Each row of a before or after table is a point. The points were changed in one or more steps. Then noise was added and the rows were shuffled. The steps act on how far a point lies along the listed directions, d1 being the first. Write out the steps. A step turns or swaps two directions, mirrors them in a line or flattens them onto one, adds a multiple of one to another, or multiplies one. Angles are multiples of 10 degrees, from the lower direction toward the higher: turns from -170 to 170, lines from 10 to 170 but not 90. Use the fewest steps. Two steps may share a direction if one is a turn and the other turns, adds or multiplies; they go together, in the order done. Otherwise the lowest direction goes first.

Directions:
(1): [.65, -.06, .24]
(2): [.06, -.62, -.31]
(3): [.24, .31, -.58]
Before (10 x 3):
[[-.19, .06, -.11],
[-.86, .70, .29],
[.26, .00, -.49],
[.17, .22, .11],
[.36, .15, -.28],
[-.74, .15, .03],
[-.01, -.02, -.50],
[.16, .04, -.09],
[.33, -.22, .16],
[-.46, -.18, -.03]]
After (10 x 3):
[[.42, .22, -.92],
[.30, -.28, .25],
[.13, .19, -.84],
[.18, .13, -.23],
[-.54, -.24, .13],
[.49, .34, -.63],
[-.95, .61, .45],
[.18, .27, .08],
[-.82, .08, .20],
[-.19, .08, -.14]]
Steps: multiply d3 by 2

Directions:
(1): [-.28, .55, .54, .24, .23, .43]
(2): [-.62, .30, -.18, -.54, -.41, -.03]
(3): [.29, .71, -.45, .30, -.09, -.27]
(4): [-.09, .05, -.50, -.29, .75, .27]
(5): [.58, .25, .34, -.66, .03, -.03]
Before (9 x 6):
[[-.41, .14, -.60, -.23, -.41, -.16],
[-.38, -.04, -.03, .22, -.03, -.20],
[.87, -.22, -.22, -.78, .12, -.21],
[-.15, -.02, -.08, .30, .28, .21],
[-.12, .04, -.19, .31, -.37, -.05],
[-.18, -.02, .04, -.10, -.35, -.01],
[.08, .04, .02, .28, .23, .19],
[.31, .37, .24, .18, -.07, -.13],
[-.04, .01, .04, .52, -.10, -.16]]
After (9 x 6):
[[.05, .03, .18, -.20, .41, .25],
[-.15, .17, -.31, -.20, -.08, .06],
[-.39, -.03, -.14, .13, .07, -.15],
[.95, -.31, .12, -.61, -.23, -.34],
[-.22, -.16, -.13, .23, .37, .04],
[-.33, -.14, -.34, -.02, .11, .20],
[-.54, -.22, -.37, -.37, -.36, .01],
[.08, -.09, .22, .30, .07, .20],
[-.09, -.05, .19, .50, -.10, .11]]
Steps: add -0.3 times d4 to d2; turn d3 and d4 by 160 degrees

Directions:
(1): [.80, -.26, -.26, -.25, .08, -.68, .20, .26, .19]
(2): [-.57, -.64, .14, -.24, .09, -.27, .54, .19, -.48]
(3): [.41, .48, .07, .11, .22, .18, .18, .33, -.90]
(4): [.21, -.40, -.24, -.10, .24, .89, .29, .40, .29]
(5): [-.22, -.13, -.74, .61, .62, -.18, -.18, -.06, -.09]
(6): [.36, -.36, -.22, .29, -.46, .20, .32, -.79, -.30]
Before (11 x 9):
[[.29, -.24, .34, -.30, -.17, -.26, .64, .02, -.74],
[.20, .24, -.37, .61, .44, -.09, -.08, .27, -.04],
[.10, -.35, -.35, .00, -.04, -.05, .13, -.04, .00],
[-.19, -.29, .18, -.22, -.50, -.10, .59, -.18, -.65],
[-.20, -.22, .42, -.23, -.23, -.06, .57, .01, -.94],
[.20, .12, -.04, .08, .22, .15, -.08, .51, .27],
[-.32, .43, .18, .51, .28, .13, -.19, -.05, -.42],
[.18, .15, -.26, .22, .47, -.08, .02, .23, -.20],
[.31, -.33, .18, .05, -.37, .28, .52, -.28, -.23],
[-.79, .09, .48, .28, -.02, -.36, -.19, -.27, -.46],
[.20, .07, .62, -.29, -.51, -.46, .51, -.32, -.83]]
After (11 x 9):
[[-.59, -.07, .22, -.24, -.54, .30, -.13, -.23, .62],
[-.58, -.47, .30, -.31, -.48, .08, -.02, -.36, .68],
[-.52, -.03, .32, .05, -.03, .61, .01, .07, .28],
[-.21, -.13, -.21, .43, .33, -.55, .17, .21, -.29],
[-.09, -.36, .08, .33, -.16, -.38, .30, -.48, -.36],
[.25, -.26, -.20, .13, .23, -.16, .23, .41, -.05],
[-.64, -.04, .85, -.59, -.55, .00, .05, -.20, .42],
[-.24, .15, -.20, .07, .13, .11, -.31, .12, .13],
[-.27, -.23, -.17, .09, .35, -.44, .10, .07, -.09],
[.09, -.08, .37, .19, -.61, -.43, -.11, -.83, .07],
[-.67, -.29, .47, -.43, -.13, .07, -.05, .03, .66]]
Steps: mirror d1 and d6 in the line at 140 degrees; turn d2 and d3 by -110 degrees; turn d4 and d5 by 30 degrees

Directions:
(1): [-.09, .08, .62, .62, .36, .48, .25, .31, .41, -.14, .05, -.66]
(2): [.37, .25, .55, -.70, .19, .67, -.18, -.51, .16, -.12, -.25, .23]
(3): [-.13, .02, .16, .06, .07, .19, -.23, .84, -.01, -.62, .10, .84]
(4): [-.22, .22, -.47, .32, .76, -.25, -.23, -.45, .62, -.24, -.30, .27]
Before (13 x 12):
[[.18, .00, .48, .19, .06, .42, .07, .71, .11, -.24, .17, -.18],
[.02, -.04, -.26, .18, -.07, -.21, .15, -.25, -.26, .29, .04, -.36],
[.08, -.02, -.28, -.03, -.29, -.45, .07, -.38, -.16, .22, .10, -.18],
[.09, -.13, -.09, -.03, -.20, -.25, .14, -.37, -.10, .31, -.10, -.34],
[.00, .12, .48, -.08, .14, .25, .17, .28, .00, -.23, .03, -.08],
[-.09, .11, .24, .17, .31, .18, .12, .12, .19, -.11, .09, -.16],
[.02, .13, .33, -.25, .12, .39, -.20, .10, .19, -.18, -.13, .46],
[.00, .08, .22, .26, -.06, .15, .03, .39, -.11, -.04, .24, .04],
[-.01, -.13, -.36, -.28, -.33, -.38, -.16, -.17, -.30, .21, .08, .08],
[-.17, -.11, -.29, .34, -.12, -.26, .11, -.04, -.07, .31, .09, -.13],
[.14, .24, .35, -.41, .45, .45, -.15, -.20, .44, -.45, -.12, .22],
[-.02, .11, .20, .18, -.12, .13, .05, .20, .04, -.14, -.09, .02],
[-.05, .30, -.23, .35, .51, -.10, -.10, -.19, .34, .03, -.14, -.04]]
After (13 x 12):
[[.19, -.18, .21, .24, -.34, .05, .30, .52, -.23, .22, .29, -.73],
[-.12, -.05, .24, .07, -.20, -.09, .34, .41, -.21, -.04, .17, -.29],
[.02, .06, .11, .22, -.23, -.03, .19, .10, -.02, .08, -.12, -.22],
[-.10, .42, -.36, .35, .96, -.07, -.33, -.47, .72, -.17, -.36, .23],
[-.38, .00, -.45, .52, .47, -.39, -.12, .50, .39, -.56, .13, .23],
[.14, -.02, .19, .17, -.27, .04, .22, .12, -.22, .30, .25, -.36],
[.12, -.06, .03, -.48, -.30, .01, -.24, -.17, -.29, .13, .08, .07],
[.27, .11, .19, -.43, -.17, .12, -.12, -.30, -.01, -.14, .01, .23],
[.24, .03, .39, -.37, -.09, .27, -.08, -.08, -.06, -.15, -.17, .27],
[-.35, -.11, -.28, .43, -.03, -.37, -.03, .44, .08, .09, .09, .08],
[.13, .12, .12, -.23, .04, .28, .00, -.44, .11, .20, -.15, .04],
[.27, .19, .24, -.34, .05, .41, -.05, -.29, -.14, -.03, -.07, .13],
[-.14, .08, .07, .21, .29, .01, .07, .06, .15, -.04, .09, -.15]]
Steps: multiply d1 by 0.7; turn d2 and d3 by 120 degrees; multiply d4 by 2

Directions:
(1): [-.10, .31, -.20, .29, -.11, .27, -.11, -.31, .50, .67, -.75, .42, -.18, -.23, -.03, -.22, -.93, -.21]
(2): [-.77, -.90, -.33, .11, .48, -.12, .11, .28, .12, .22, -.08, -.29, -.35, -.51, .63, .31, -.04, -.04]
(3): [-.22, -.74, .76, .12, -.16, -.05, .02, .06, -.35, .02, -.32, .65, -.19, -.11, -.55, -.42, .33, -.62]
(4): [-.20, .42, .73, .64, -.33, -.03, -.42, .67, -.09, .05, -.23, .06, .44, -.47, .25, .60, .07, .29]
(5): [-.35, -.05, -.29, -.46, -.18, .51, -.26, .07, -.79, -.10, .53, .67, .50, -.16, .40, -.11, -.55, -.06]
(6): [-.23, .75, -.41, -.33, -.19, -.60, .49, .75, -.24, -.05, -.09, -.06, -.25, -.38, -.16, -.14, .02, -.71]
Before (9 x 18):
[[.51, -.09, .31, -.27, -.07, -.44, .22, -.04, -.41, -.73, .50, -.21, .02, .41, -.63, -.29, .92, -.05],
[-.52, -.21, .23, .26, -.11, .62, -.50, -.10, -.40, .08, .03, .58, .41, -.47, .05, .07, -.31, .32],
[.36, .04, -.03, .07, -.17, -.24, .06, .16, -.22, -.64, .41, -.30, .11, .21, -.09, .16, .57, .03],
[.38, -.45, -.06, -.36, .25, -.17, .18, -.30, .07, -.36, .20, -.36, -.23, .37, -.42, -.32, .76, -.05],
[.20, .11, .25, -.17, -.18, -.34, .14, .14, .12, -.13, -.38, -.15, -.28, .33, -.48, -.20, .47, -.19],
[-.60, -.26, -.04, .41, .27, .40, -.40, .33, -.24, .22, -.19, .16, .26, -.53, .46, .35, -.05, .30],
[.30, .30, -.07, .14, -.14, .13, .00, -.09, -.01, -.28, .35, -.02, .17, .45, -.04, -.13, .25, .26],
[-.40, -.07, -.27, -.12, .20, .28, .00, -.03, -.09, .25, .33, -.06, .26, -.14, .59, .30, -.56, .04],
[.34, -.05, -.11, -.45, -.12, -.31, .01, .15, -.43, -.47, .29, -.15, .14, -.09, -.15, -.38, .23, -.40]]
After (9 x 18):
[[-.08, .08, .55, -.10, -.39, .03, -.25, .44, -.41, -.21, -.04, .25, .26, .06, -.12, .07, .28, .02],
[-.01, -.42, .07, .05, -.12, -.21, -.01, .29, -.40, -.62, .45, -.07, .12, .05, .09, .11, .66, -.07],
[.03, .03, -.42, -.01, .38, .05, .27, -.40, .56, .39, -.06, -.49, -.27, .13, .21, .07, -.37, -.07],
[.09, -.35, .80, .10, -.17, -.38, .00, .43, -.58, -.60, .23, .07, .20, -.07, -.35, .01, .90, .03],
[-.33, -.56, .17, .29, .02, .02, .06, .26, -.15, -.18, .05, .13, -.13, .00, .09, -.05, .44, -.09],
[.16, -.03, -.52, -.27, .22, .27, .14, -.73, .24, .03, -.01, .01, -.26, .22, -.51, -.54, -.16, .04],
[.16, .25, -.97, -.32, .43, .30, .07, -.38, .02, -.04, .28, -.17, .02, .31, .03, -.23, -.05, .30],
[.14, .12, .72, .24, -.15, -.13, -.36, .48, -.13, -.18, -.06, -.18, .27, -.25, -.11, .38, .62, .22],
[.41, -.17, .24, .08, -.11, -.39, -.14, .18, .01, -.24, -.11, -.27, .01, -.19, -.12, -.20, .31, -.32]]
Steps: turn d4 and d5 by 130 degrees; add -0.7 times d5 to d1; mirror d2 and d3 in the line at 130 degrees; multiply d6 by 0.4

Directions:
(1): [.52, -.75, .02, .69, -.04, -.17, -.09, -.15, -.38, -.07, .30, .11, -.08, -.20, -.08, -.68, -.47, -.70, .01, .21, -.38, .73, .01, .54]
(2): [.10, .36, .78, -.05, .06, .45, .21, .27, .38, -.56, .36, .49, .72, -.44, .71, .10, -.51, -.05, -.15, .18, -.32, -.10, -.55, .10]
Before (11 x 24):
[[-.24, .26, -.27, -.33, -.10, -.03, -.02, -.14, -.01, .16, -.24, -.20, -.17, .15, -.22, .24, .35, .23, .11, -.19, .29, -.23, .19, -.29],
[.22, -.07, .34, .23, -.03, .19, .02, .09, .12, -.25, .29, .28, .33, -.32, .37, -.22, -.36, -.20, -.15, .11, -.24, .16, -.22, .18],
[-.10, .29, .10, -.18, .02, .07, .01, .04, .10, -.02, -.11, -.11, .09, .07, .02, .27, .04, .27, -.15, -.06, .14, -.25, -.03, -.17],
[-.03, -.09, -.36, .02, -.06, -.19, .02, -.06, -.17, .33, -.05, -.06, -.27, .19, -.20, -.07, .20, .10, .10, -.02, .16, .05, .15, .00],
[-.10, -.14, -.15, .04, .00, -.19, -.02, -.11, -.22, .17, -.01, -.14, -.21, .15, -.21, .01, .04, -.12, .02, -.06, .08, .15, .22, -.07],
[.12, .01, .00, .06, .03, -.01, .04, -.09, -.06, -.08, .05, .01, -.11, -.07, -.03, .00, -.07, .02, .04, .04, -.05, .02, .02, -.03],
[.09, .06, .20, .14, -.05, .14, -.03, -.03, -.05, -.11, .11, .04, .09, -.09, .16, -.04, -.19, -.08, .01, -.07, -.08, .05, .04, .12],
[.08, -.09, .18, .20, -.02, .07, .02, .04, .09, -.15, .09, .12, .16, -.07, .16, -.12, -.20, -.21, -.02, .15, -.11, .04, -.01, .18],
[.28, -.33, .11, .41, -.01, .03, -.07, -.01, -.10, -.15, .22, .15, .07, -.32, .18, -.44, -.43, -.46, -.07, .20, -.27, .43, -.07, .34],
[.06, .01, .16, -.10, .11, .03, -.02, .03, .11, -.05, .13, .04, .04, -.07, .11, .00, -.04, .00, -.06, .09, -.16, -.02, -.03, .08],
[.21, -.09, .14, .21, -.01, .07, -.02, -.04, -.11, -.04, .19, .06, .03, -.12, .15, -.21, -.33, -.14, .02, .08, -.23, .25, -.03, .13]]
After (11 x 24):
[[.16, -.02, -.01, .11, .02, -.06, .02, -.08, -.09, -.08, .08, .03, -.10, -.07, -.03, -.05, -.09, -.03, .03, .03, -.06, .07, .00, -.02],
[-.29, .50, .01, -.41, .03, .06, .00, .08, .19, .08, -.29, -.19, .04, .19, -.03, .46, .25, .48, -.12, -.17, .28, -.48, .02, -.35],
[-.42, .77, .21, -.63, -.05, .30, .17, .08, .42, -.19, -.15, .06, .32, -.03, .29, .60, .21, .46, .02, -.15, .23, -.59, -.17, -.48],
[.27, -.63, -.35, .49, -.11, -.30, -.18, -.21, -.33, .24, .04, -.15, -.38, .06, -.37, -.52, -.03, -.36, -.01, .03, -.07, .44, .27, .26],
[.12, -.13, -.05, .27, -.08, -.01, -.12, -.17, -.22, .06, .03, -.11, -.17, .01, -.09, -.15, -.08, -.14, .06, -.10, -.03, .16, .22, .14],
[.16, -.39, -.17, .35, -.04, -.14, -.07, -.10, -.14, .06, .00, -.07, -.18, .10, -.16, -.30, -.07, -.34, .04, .12, -.03, .22, .22, .22],
[.03, -.12, -.09, -.07, .12, -.12, -.07, -.06, -.04, .10, .03, -.10, -.18, .01, -.09, -.01, .11, -.04, -.02, .06, -.09, .04, .13, .06],
[.33, -.42, -.11, .41, -.04, -.13, -.15, -.16, -.31, .13, .19, -.07, -.24, .00, -.07, -.44, -.29, -.34, .04, .10, -.24, .50, .14, .25],
[.02, .16, .22, -.02, -.03, .12, .18, .17, .13, -.05, .21, .33, .24, -.13, .35, .04, -.17, .04, -.04, .11, -.07, .01, -.23, .10],
[-.02, -.03, .32, .04, .04, .08, .10, .03, -.06, -.11, .20, .10, .15, -.12, .19, .03, -.29, -.24, -.05, .07, -.12, .16, -.10, .06],
[.52, -.94, -.24, .85, -.04, -.27, -.24, -.22, -.48, .06, .26, -.02, -.30, -.23, -.18, -.90, -.45, -.86, .02, .22, -.37, .94, .21, .61]]
Steps: multiply d1 by 2; multiply d2 by -1
